Rows are points. The window is the flat piece filled in between its corners: a triangle in 3 columns, a solid with four corners in 4, and so on. A path goes straight from each point to the next, and from the last back to the first. After which points does the path pass through the window?

Window (3 x 3)
-35 -25 -13
-10 -41 2
39 61 12
Path:
(1): -37 -77 -65
(2): 48 55 -16
(3): 27 51 24
(4): -13 15 17
(5): 21 12 -22
(6): -31 -37 -30
(7): -53 -42 20
(8): -62 -46 37
(9): -43 -63 -33
(10): 8 16 -35
(11): -24 20 32
(12): -64 -70 13
Through the window after points: 2, 4

Window (4 x 4)
-89 -14 -32 17
89 10 1 -38
-52 -23 20 -12
47 46 22 -17
Path:
(1): -37 -12 -14 20
(2): -66 19 -37 -55
(3): -80 -10 -12 -57
(4): -41 -58 -5 49
(5): -21 -8 16 26
(6): -25 3 -14 -58
(7): -62 16 9 -60
(8): -33 -7 22 21
Through the window after points: 1, 5

Window (6 x 6)
-25 -75 -118 7 40 0
-53 20 -9 -86 5 13
80 -3 49 5 32 -2
-28 -49 -10 30 53 1
-61 -62 49 -69 -8 -27
46 26 -4 2 -45 12
Path:
(1): -5 -56 15 -20 11 38
(2): 0 -72 -19 3 17 31
(3): -20 -39 -31 10 27 -39
(4): -15 -8 -7 -16 25 -63
(5): -10 -82 7 -46 1 66
(6): 42 -37 29 -2 -4 58
(7): 42 7 19 -3 29 -39
(8): -19 -9 -23 8 56 -79
(9): -27 -73 -15 -7 36 43
(10): 18 -6 7 -19 -26 47
(11): 18 4 -3 2 -14 -36
(12): 2 -18 -4 -32 7 -51
(13): 12 -48 12 -45 6 38
(14): -70 -66 -76 -31 10 26
(15): -76 -39 -90 -36 28 -58
(16): -8 -14 15 11 47 -58
Through the window after points: 4, 6, 10, 16

Window (8 x 8)
16 38 109 0 18 -17 -65 -16
84 28 30 63 -125 -43 -23 26
127 3 24 -16 76 14 -44 -41
-16 -30 8 -26 8 -35 24 -16
-27 -7 -11 66 -32 38 -65 -17
81 38 53 -24 59 5 35 -11
-35 -57 34 -42 -14 31 19 -7
1 15 -16 -24 -77 -5 -9 7
Path:
(1): -18 -23 13 6 -31 -4 -40 34
(2): 41 10 29 0 4 2 -55 51
(3): 47 32 39 10 -52 18 -16 -85
(4): 12 4 52 -21 30 14 -10 -50
(5): 14 -2 24 -27 72 5 -26 53
(6): 92 23 22 26 -8 -27 -29 32
(7): 78 44 39 16 -33 -20 -11 -71
(8): 35 -2 47 -15 -1 9 -8 -94
(9): 45 -14 45 -12 56 -2 -19 10
(10): 38 -13 37 14 17 -4 -31 32
(11): 52 15 34 17 -16 -7 9 -91
(12): 26 30 40 23 -76 8 -3 -82
(13): 30 -3 14 0 -8 -21 -44 84
(14): -15 -39 29 -5 -4 14 -9 76
(15): -7 -20 24 -6 -30 22 -9 -50
(16): -2 -9 12 6 -51 -12 -6 -63
Through the window after points: 12, 14

Window (9 x 9)
6 50 31 25 -15 -69 27 15 10
-19 -3 43 107 -10 37 42 22 8
20 19 -45 17 45 106 24 84 -28
-19 -58 56 81 45 -63 -56 -25 16
9 -12 -59 -25 28 0 -14 -72 -20
52 -20 109 19 32 79 -64 -28 -8
-51 -74 -18 -27 -22 -30 -55 6 7
-11 7 23 139 9 61 -59 64 19
85 -8 22 -17 -54 -21 34 37 -10
Path:
(1): 25 -7 -12 6 19 15 -4 -29 41
(2): 11 -8 2 8 12 8 -19 -25 -42
(3): -28 -21 5 43 -29 -30 -15 38 -57
(4): -5 -25 1 34 8 -10 9 0 74
(5): 30 -4 -25 8 25 33 29 23 57
(6): -5 13 14 23 -7 17 -21 50 -92
(7): 9 4 24 57 -10 35 -17 34 -44
(8): 18 2 7 51 -6 34 -6 26 49
(9): 24 -5 -16 12 33 60 13 44 59
(10): -2 4 -10 40 6 34 2 13 -77
(11): 29 -1 72 49 7 53 -26 -1 -67
(12): 26 -18 26 12 46 65 -41 17 87
(13): 14 -20 -37 -11 26 0 -6 -43 22
(14): -5 9 -23 4 4 9 -36 -52 -111
(15): 0 -10 46 77 -9 7 -37 42 -40
(16): 19 -19 33 73 18 21 -12 33 58
Through the window after points: 1, 5, 9, 11, 13

Window (11 x 11)
-89 19 20 -57 43 48 14 -95 69 -13 24
-11 -48 -26 -41 -9 -26 22 24 93 78 -34
11 18 -17 5 61 2 -64 -22 4 -19 -16
43 26 -10 -46 29 36 61 -48 -8 -2 30
0 8 31 -15 0 -89 -32 32 -27 -58 -17
34 10 26 70 60 -2 26 36 -51 25 -41
-80 -46 74 -36 -17 40 -54 -28 -13 -46 23
-1 -46 -79 17 0 -2 56 56 62 -3 -33
-19 39 -35 -12 -28 2 17 -15 -80 48 8
4 58 17 -75 139 -36 -5 39 -94 70 17
8 65 11 8 -23 39 -6 17 8 -4 1
Path:
(1): -8 19 4 39 9 -33 8 8 36 -1 83
(2): -34 25 27 15 49 -20 -9 -14 -3 5 60
(3): 15 46 -6 -54 36 52 -3 -14 -60 -31 -78
(4): 8 30 18 -48 -5 -3 -3 16 -42 -10 -113
(5): -12 16 7 12 6 1 -4 6 1 5 40
(6): 7 8 -3 -13 31 -34 5 5 64 -6 102
(7): -20 -1 29 -40 31 20 9 -18 -24 -40 -99
(8): 28 26 -28 -18 26 10 35 20 2 4 -49
(9): 16 9 -31 35 52 -33 20 -2 9 28 58
(10): -41 12 -8 9 4 -12 -28 -27 -13 1 88
(11): -20 -12 45 -51 12 26 -5 12 -21 -17 -65
(12): -17 -45 -13 -76 45 24 14 -13 -17 25 -103
Through the window after points: 4, 10

Window (11 x 11)
16 1 37 -13 -12 61 -70 11 -14 4 18
-38 94 3 40 17 77 -70 -71 19 -52 21
-41 -74 -76 -21 -54 -11 25 0 21 -53 -29
-64 15 18 -65 24 -51 -13 -26 -71 -11 4
-61 -8 -37 -94 98 35 33 26 72 56 52
1 -72 16 33 25 92 -52 28 -69 -28 2
51 77 68 11 -31 -57 42 5 -67 -43 56
94 11 -15 14 28 81 -43 -48 39 -36 45
86 42 -18 49 -8 -24 2 -50 -17 45 11
-11 -72 3 53 -30 -42 24 -42 50 -70 -20
3 26 25 -64 -36 -2 49 -46 -88 28 -43
Path:
(1): 28 57 -8 -33 57 -4 -28 34 19 -16 -36
(2): 30 13 10 -7 26 7 -25 38 -6 -48 -49
(3): -6 -48 -3 -5 -22 8 16 -31 -41 -1 39
(4): -19 15 6 -30 21 15 -4 -35 -22 13 49
(5): 21 26 18 -33 42 2 -11 6 -5 -9 -53
(6): 34 65 -22 -47 -16 -32 9 17 -34 6 -107
(7): -27 -12 54 -26 -24 35 37 -83 -77 6 63
(8): -5 -35 17 -1 -51 27 -11 -32 -5 32 67
(9): 14 16 2 -20 20 38 -46 19 -16 -38 -40
(10): 40 41 18 -14 50 5 -37 13 11 -37 -53
(11): -19 -12 16 -10 10 25 1 -28 -38 22 64
(12): -58 -45 20 -2 -44 0 12 -12 -40 38 99
(13): 10 57 12 -42 33 -22 16 9 -31 -38 -57
(14): 30 -13 -12 -36 18 1 10 0 2 -20 -12
(15): 2 -50 12 -7 -26 6 23 -30 -17 29 58
(16): -6 -6 14 -17 -3 19 33 -35 -13 4 73
Through the window after points: 6, 8, 16

Window (12 x 12)
29 -77 44 11 -44 5 30 -38 -25 86 69 93
29 50 -22 24 -55 10 1 93 -4 56 -61 11
-17 49 90 85 0 -18 12 2 50 -39 -32 -57
80 18 28 -15 10 106 -10 26 -10 -10 -41 -7
-23 -29 -21 8 -52 31 -55 -74 -62 2 23 16
51 -50 44 -55 -83 -8 -50 -22 -47 2 0 15
-67 -9 9 -82 5 4 -47 -38 -71 -7 24 64
91 70 -16 77 12 -56 25 80 -68 -16 -9 -2
56 3 33 -41 -4 2 -66 -99 -24 30 -3 23
14 -19 -38 -48 -62 2 -29 -69 14 -10 71 17
-15 -98 11 -31 33 26 -85 -18 -19 42 47 70
37 -24 -16 -14 -3 -54 25 -57 -47 -5 -22 -40
Path:
(1): 32 -33 20 6 -37 16 -26 -25 5 10 -5 65
(2): 3 -3 14 -7 5 18 -25 32 -52 64 78 15
(3): 17 4 25 -11 -7 -1 -31 -25 -48 31 22 6
(4): 67 -24 -33 -24 -10 -8 -42 -43 12 -41 -16 74
(5): 29 -12 -36 53 -21 -32 -13 -51 -44 -37 -67 74
(6): 33 15 18 -35 -22 15 -24 17 -21 35 92 -37
(7): 10 -10 28 10 -29 -8 -17 -4 -31 51 55 -13
(8): 41 -48 13 -16 -45 17 0 -49 -22 8 -32 89
(9): 17 5 35 26 -25 13 -6 -4 13 -15 -32 23
(10): 14 40 39 10 -9 -33 -28 24 -31 42 21 -84
(11): 15 1 36 -22 -7 -14 -23 -35 -66 14 29 -7
(12): 15 -39 -6 -3 -4 -5 -9 -45 -5 -21 10 40
(13): 60 -31 24 7 -1 33 -39 -18 20 -15 -61 87
(14): 29 -4 18 -32 4 55 -28 -3 -41 27 28 -23
(15): 20 45 56 -42 5 23 -29 36 -39 45 32 -66
(16): 49 -19 11 11 -11 10 -2 -25 -2 -4 -32 67
Through the window after points: 3, 5, 7, 9, 13

Window (14 x 14)
-35 -4 25 -82 16 -18 75 -25 -61 75 53 4 -97 -26
41 -5 7 59 -94 33 -19 -12 -9 20 -85 48 -19 26
33 33 46 -51 20 -38 26 -76 -19 5 76 11 -57 -43
-34 -15 -38 -76 41 -33 48 -151 -16 61 38 11 -52 7
6 24 -8 -2 -16 48 -54 11 11 -6 -113 -49 -16 11
46 57 43 92 -3 -198 90 -55 -60 -19 -89 84 -129 13
-78 -22 77 -88 -21 -35 4 -74 -44 10 20 28 -57 -38
35 -55 -19 -3 -67 0 -8 1 -17 -1 -64 -76 37 -10
-27 -20 34 78 -20 13 -45 -7 -18 40 -23 -71 2 -11
-39 -21 -44 36 -16 35 -9 30 -2 -39 -19 -17 41 8
10 3 0 27 2 -37 -61 29 -75 39 -49 5 54 5
-19 41 -62 42 -101 -5 -71 19 -33 9 -46 -55 19 11
5 -28 5 13 -53 -29 -58 47 67 31 -44 -13 -12 13
-48 41 35 -23 -21 5 23 -1 3 54 5 -63 91 5
Path:
(1): 1 23 -14 3 -17 -20 -17 -23 -5 42 -50 28 -18 -112
(2): 6 -16 34 -5 -40 -17 -11 -19 -29 23 -23 -49 -6 78
(3): 20 -5 43 -6 -17 -12 -20 -22 -50 -16 -2 -39 -38 97
(4): -26 0 -18 9 -35 -10 8 -34 -11 39 -43 -2 7 -90
(5): -5 0 -2 13 -22 -17 -30 4 -20 29 -59 6 9 -37
(6): 7 7 2 10 -8 -12 -44 14 -38 13 -33 -32 16 51
(7): 0 -12 15 -2 -49 -30 -12 -4 -29 2 -29 -31 -9 29
(8): 0 -6 -15 6 -42 -15 -7 -24 -12 21 -47 -18 -3 -42
(9): -1 11 -12 6 -36 -20 -4 -21 -2 46 -35 2 7 -57
(10): -11 0 22 6 -7 -26 -15 -21 -52 11 -16 -13 -11 61
(11): 5 -13 25 0 -38 -15 -33 13 -14 7 -11 -43 -30 88
(12): -9 -10 -3 0 -37 -13 -24 -5 31 29 -59 8 -5 -54
(13): 8 21 -32 10 -24 -32 26 -14 24 32 -81 11 -6 -90
(14): 4 3 26 15 -31 -22 -20 -10 -20 14 -31 -3 -22 37
(15): -1 -19 25 2 -16 -12 7 -14 -14 6 -16 -9 -19 45
(16): 5 -13 -3 1 -27 2 -1 -5 15 31 -57 10 23 -105
Through the window after points: 5, 7, 9, 11, 13

Window (14 x 14)
4 8 19 67 11 -3 53 102 33 0 -6 -30 18 26
-31 19 10 90 20 42 82 -12 39 52 31 72 -2 10
43 -10 94 -31 68 51 26 13 41 -3 56 -81 -43 -13
49 58 36 13 11 -4 57 81 5 46 27 19 23 27
26 -39 37 57 -61 -79 63 29 -29 -9 -7 34 -4 18
-22 12 65 44 -7 -22 36 33 29 34 3 33 81 26
42 -37 44 3 50 10 76 48 4 7 -24 2 31 42
45 -41 -7 54 -73 -38 10 3 -42 -28 56 44 32 52
-79 19 12 23 28 -26 43 19 -9 16 52 92 40 24
27 13 -45 5 38 12 -55 36 52 62 -47 -42 -8 -86
64 -17 1 -76 51 -56 33 -97 63 -68 15 -56 -27 58
-4 54 16 33 3 35 44 -6 -44 23 -5 3 5 22
27 40 -64 13 20 -80 49 5 -43 33 1 -12 111 -40
50 23 4 31 -26 -19 27 42 -6 -44 -3 30 45 -31
Path:
(1): -23 19 -24 -11 -27 68 68 48 18 45 8 -33 35 15
(2): 28 -20 34 5 -49 48 101 44 63 29 25 -20 17 19
(3): 37 41 -3 54 71 -78 -23 21 -35 -16 -20 7 12 10
(4): 41 33 30 66 32 -26 19 30 -7 -8 37 47 36 6
(5): 20 -13 -4 7 -31 -3 61 20 4 -3 -4 1 0 5
(6): -2 -31 6 -29 -68 29 56 55 46 37 36 -15 38 34
(7): 14 23 33 44 34 -38 31 25 1 -2 6 33 35 -2
(8): 35 32 47 48 68 -10 20 14 17 8 15 26 2 26
(9): 13 4 15 4 -22 16 63 34 7 26 31 -5 15 6
(10): 10 -6 63 -28 -1 64 53 24 14 10 29 -29 13 6
(11): 42 31 10 63 69 -50 20 8 5 4 11 0 -20 6
(12): 68 15 52 81 47 -101 9 50 0 -12 -1 32 7 0
Through the window after points: 8, 10, 12
